Every row gives one point. A path goes straight from each point to the next, and from the last back to the first. The post is the endless flat space through its rows: a point in 2 columns, a line in 3, a plane in 4, and so on, so that a path can go around it. Count how often the path circles the post. Going back the other way cancels.

Post, one row:
[[ 3 -5]]
Path (33 x 2):
[[-15  38]
 [ 16   4]
 [ 28 -15]
 [  9 -23]
 [-29 -33]
 [-11   1]
 [  1  15]
 [ 29  20]
 [ 40 -24]
 [ 11 -36]
 [-14 -25]
 [-28  26]
 [  0  47]
 [ 29   1]
 [ 37 -58]
 [  4 -37]
 [-31 -29]
 [-28  42]
 [  5  29]
 [-13  17]
 [-38   8]
 [  3 -60]
 [ 31 -36]
 [ 27   9]
 [  3  52]
 [-18  13]
 [ -8  -4]
 [  0 -32]
 [ 43 -43]
 [ 41 -10]
 [ 17 -60]
 [-11 -41]
 [-31   4]]
Times around: 2

Post:
[[ 15   3  10]
 [-24   6   3]]
Path (25 x 3):
[[  0  11 -10]
 [ 15  25   2]
 [ 31  -8  -3]
 [ 27  -9  11]
 [ -2   2  18]
 [ -8  -9  11]
 [  6 -10  -4]
 [-27  -5   7]
 [ 32   7  22]
 [ 60  24   4]
 [ 11   6 -14]
 [-25   9  -8]
 [ 12  26   5]
 [ 11   4  19]
 [-16  -5  10]
 [-15   1  21]
 [-40   1   5]
 [ 47 -18   0]
 [ 34   3  -9]
 [-16 -22  11]
 [-17   9  20]
 [-33  24   4]
 [ 58  11   2]
 [ 28  -2   2]
 [ -6  13  -5]]
Times around: 1

Post:
[[  8  14   4  14  12  -5]
 [ -2   5  14  20  -7 -18]
 [ 12  -3  -2 -19  -6  10]
 [ -6  17 -11  12   4 -12]
 [ 10 -20   2  -4  -4  12]]
Path (26 x 6):
[[ 31  -9  34  17   4  14]
 [ -3  10  22  13   2  -1]
 [  4  -3  33  24  18 -12]
 [ 11 -30  44  37 -19 -33]
 [ 22  -6  46  18 -21 -15]
 [ 29   1  22  12   5  17]
 [-17  22   6   9  -8 -11]
 [  5  -3  21  11   3 -11]
 [ -5   1 -22  -5 -20 -21]
 [ -1  29 -45  15   3 -10]
 [ 33 -13  60  -7 -31   3]
 [-11   9 -14 -16 -16   1]
 [  3  17  17   0  -1 -13]
 [ 22 -20  21  21  14   3]
 [  0  10 -42 -10 -16   1]
 [ 14  10   8  18   9   8]
 [-22  24 -18  -4 -18  -6]
 [ 22  -6  38  14  41  14]
 [  8  -1  -2 -23  -8  -2]
 [ 28   2  30  49   6 -20]
 [ -2   3   9  -7 -48 -16]
 [  5  25  59  24 -12 -29]
 [-20 -10   4  41  29 -10]
 [  3   7  10  -8 -17 -22]
 [ 17   7  21  46   8 -29]
 [ 40 -16  24  42  12  13]]
Times around: 5
